Every row gives one point. Each copy is the shape, with its points in the same order, turned, moved and blurred by noise. Say if it was mirrored as well.

Shape (8 x 2)
[[-12  -4]
 [-30   3]
 [  1  17]
 [ -2 -15]
 [ 31 -15]
 [-39  25]
 [ 18 -15]
 [-17 -25]]
Copy 1 (8 x 2)
[[ -7   9]
 [-23  -7]
 [ 13   6]
 [ -6  24]
 [ 15  39]
 [-14 -30]
 [ 10  35]
 [-23  28]]
Copy 1 is: mirrored
Copy 2 (8 x 2)
[[-26   4]
 [-45   6]
 [-21  26]
 [-15  -4]
 [ 18   5]
 [-60  23]
 [  6  -1]
 [-27 -20]]
Copy 2 is: only turned

Shape (9 x 3)
[[-27  20  -8]
 [-17   2 -56]
 [ 26 -27   2]
 [  4   9  36]
 [ 25  -9 -20]
 [  1 -24  -3]
 [-11   8  18]
 [-31   5   3]
 [ 48  -3 -18]]
Copy 1 (9 x 3)
[[-11  -1 -36]
 [ 39  17 -38]
 [  7  28  28]
 [-33  -8  12]
 [ 25  12  14]
 [ -1  28   5]
 [-26   2  -6]
 [-21  13 -30]
 [ 33  -3  29]]
Copy 1 is: mirrored
Copy 2 (9 x 3)
[[-29  22 -13]
 [  4  60 -25]
 [ 35 -10  -5]
 [-16 -30  -6]
 [ 28   8 -25]
 [ 17   5   5]
 [-20  -8  -4]
 [-27  16   5]
 [ 39  -7 -43]]
Copy 2 is: mirrored

Shape (12 x 6)
[[ 14  -5 -37  -6 -18  17]
 [ 17 -21 -24  -1  10 -26]
 [ -7  32   2   9   7  12]
 [  5 -45 -11   3   3  10]
 [ -3 -28 -16   5  -5  40]
 [  4  -7   7   5 -17 -18]
 [  1 -28 -21 -15 -16 -21]
 [ 14 -37 -39  24   8 -35]
 [ 12 -43  -9   9 -44  10]
 [  8 -10 -13  15  28  20]
 [ -5  14  -3   2 -13  27]
 [ 35   8 -19 -27  20 -26]]
Copy 1 (12 x 6)
[[ 32  18   5 -16  -4  10]
 [ 14 -22 -11 -25 -29   9]
 [  8 -12   2  33  19   4]
 [ -3   4 -12 -40  -2  28]
 [  7  18  -3 -24  20  34]
 [-17 -13  17 -12 -17  -3]
 [  7  -1   0 -38 -16 -11]
 [ 26 -40   1 -47 -29  13]
 [  1  19  33 -50 -14  27]
 [ 16 -12 -18  -2   0  33]
 [  8  12  10  10  18  15]
 [ 21  -7 -25   6 -46 -11]]
Copy 1 is: mirrored
Copy 2 (12 x 6)
[[ 39  21 -29  -4  10 -13]
 [ -9  31 -32  -3  18  15]
 [ 26 -11  17   9  14  13]
 [ -4  34 -26  17 -12 -15]
 [ 28  26 -13  21 -19 -23]
 [ -9 -11 -20  -8   5  -2]
 [ -7  26 -30 -23   7 -10]
 [-11  37 -51  -5  -5  34]
 [  5   4 -52   1 -20 -33]
 [ 15  25  -4  34   4  11]
 [ 34  -7   3   7   1 -13]
 [  0  26 -19  -2  60  11]]
Copy 2 is: mirrored

Shape (12 x 9)
[[  8 -10   0  -8  -6 -18  18   4  17]
 [  4  -7  -3  -2 -17   2  10 -50  30]
 [  6 -25  22  -6  22  10   8   1  -8]
 [ -2 -23  33   7 -17   2  -1  14  -7]
 [ -5 -18  -8  16  -9  17  15  10   1]
 [ -7  -4  32   3 -11 -17  21 -17  -2]
 [  5   2  -1   3 -20   5  -7   5  10]
 [-14  -4  -9  -4 -18   6  -4  -2  -8]
 [ -7  49  -3  -8 -18  10   9   4  -2]
 [-26 -19  -8  -9  10   8  -9  13  44]
 [-11  -5  -4 -10 -18  10   5  17  -9]
 [  1 -27  -3  15  60  -8  -7  10   3]]
Copy 1 (12 x 9)
[[ -4  11  11 -24  18   2  -5  -1  -5]
 [  2  25  30   4  27 -25  32 -10 -15]
 [ 23  -4 -24  -3  22  14   9  -4   8]
 [ 36  23  -8   0   5  12 -16   9   8]
 [  8  19  -3 -10  14 -10  -1   1  35]
 [ 21  11  17  11  16   9 -14 -18 -10]
 [  0  27  -2  -4  -3 -14  -3  11   2]
 [ 10  23   1 -11 -15 -12   5 -11  13]
 [-32  30  -9  15 -18 -15 -14 -23  -1]
 [-13  22   8 -20  -1  24  34  21  19]
 [  5  30 -12 -17 -10  -3  -6 -11  17]
 [  5 -44 -12 -10  11  18  21  19  25]]
Copy 1 is: mirrored
Copy 2 (12 x 9)
[[  6 -17  -1 -25   6 -14 -13 -18  10]
 [-11 -11  36 -14  46 -24  -1  -1   3]
 [  7   9  -1   3  -4  -7  10 -10  45]
 [ -6  14 -12  -9   4   8   8 -40  20]
 [-17  -3  -3  -3  13  14 -23 -16  26]
 [ 17   2 -10 -15  33  -7  17 -23  10]
 [-16   3   7 -10  -1   5  -6 -17  -5]
 [ -5  -4   8  10  10  11 -11 -18  -5]
 [  6   8  -4 -12   9  25  -2  19 -30]
 [ -8  24   7   1  -2 -32 -44  -8   7]
 [  1   4   2   1  -2  20 -16 -19   4]
 [-14   0 -29  18 -15 -39  -6  11  47]]
Copy 2 is: mirrored
Copy 3 (12 x 9)
[[ -3   8 -21 -26  -4  -3   1   5  -5]
 [  5  42  12 -10 -18 -10 -24 -12 -15]
 [  0   5 -12  -3  14  -4  22 -27  21]
 [ -4  12 -16  -5  34 -12  -4   5  29]
 [ 15  -2  -6   1  21 -23   7   4 -10]
 [-27  24 -12 -15  21  -2 -15 -13   3]
 [  5   8   0   1   6  -2  -8  22   5]
 [ -8   3  17  -4   8 -18   2  16   3]
 [-20   3  19   7  15  28   2  31 -24]
 [ 35 -15  14 -39   0   1  -3  -3   7]
 [ -5   1   6 -10  19 -11  16  23   3]
 [  9 -41 -17  -2  -9  -4  11 -43  19]]
Copy 3 is: mirrored
Copy 4 (12 x 9)
[[ 18  11   5  16   0  -5   3 -16  11]
 [ 26   1 -13 -29  11   6  33   1  14]
 [ 11  11   5  22 -21   9  -1  32  -8]
 [ 15  25   6   2 -34 -19  -4   9 -17]
 [-14  27   5  -1  -7   7   0  -6 -11]
 [ 16   6 -11  -4 -23 -23  -1  11  20]
 [ 12  11   7 -10   5 -11  -5  -7 -18]
 [ -4  -8  11 -12 -11  -4   0 -12 -13]
 [ -9 -10  16 -21  22 -23 -33  -3   4]
 [ 31  17  18 -10  -8  40 -16 -18  -8]
 [ -8   3  25   0 -11 -10 -10 -11 -11]
 [ 14   6 -22  40 -12  46 -20  16 -16]]
Copy 4 is: mirrored
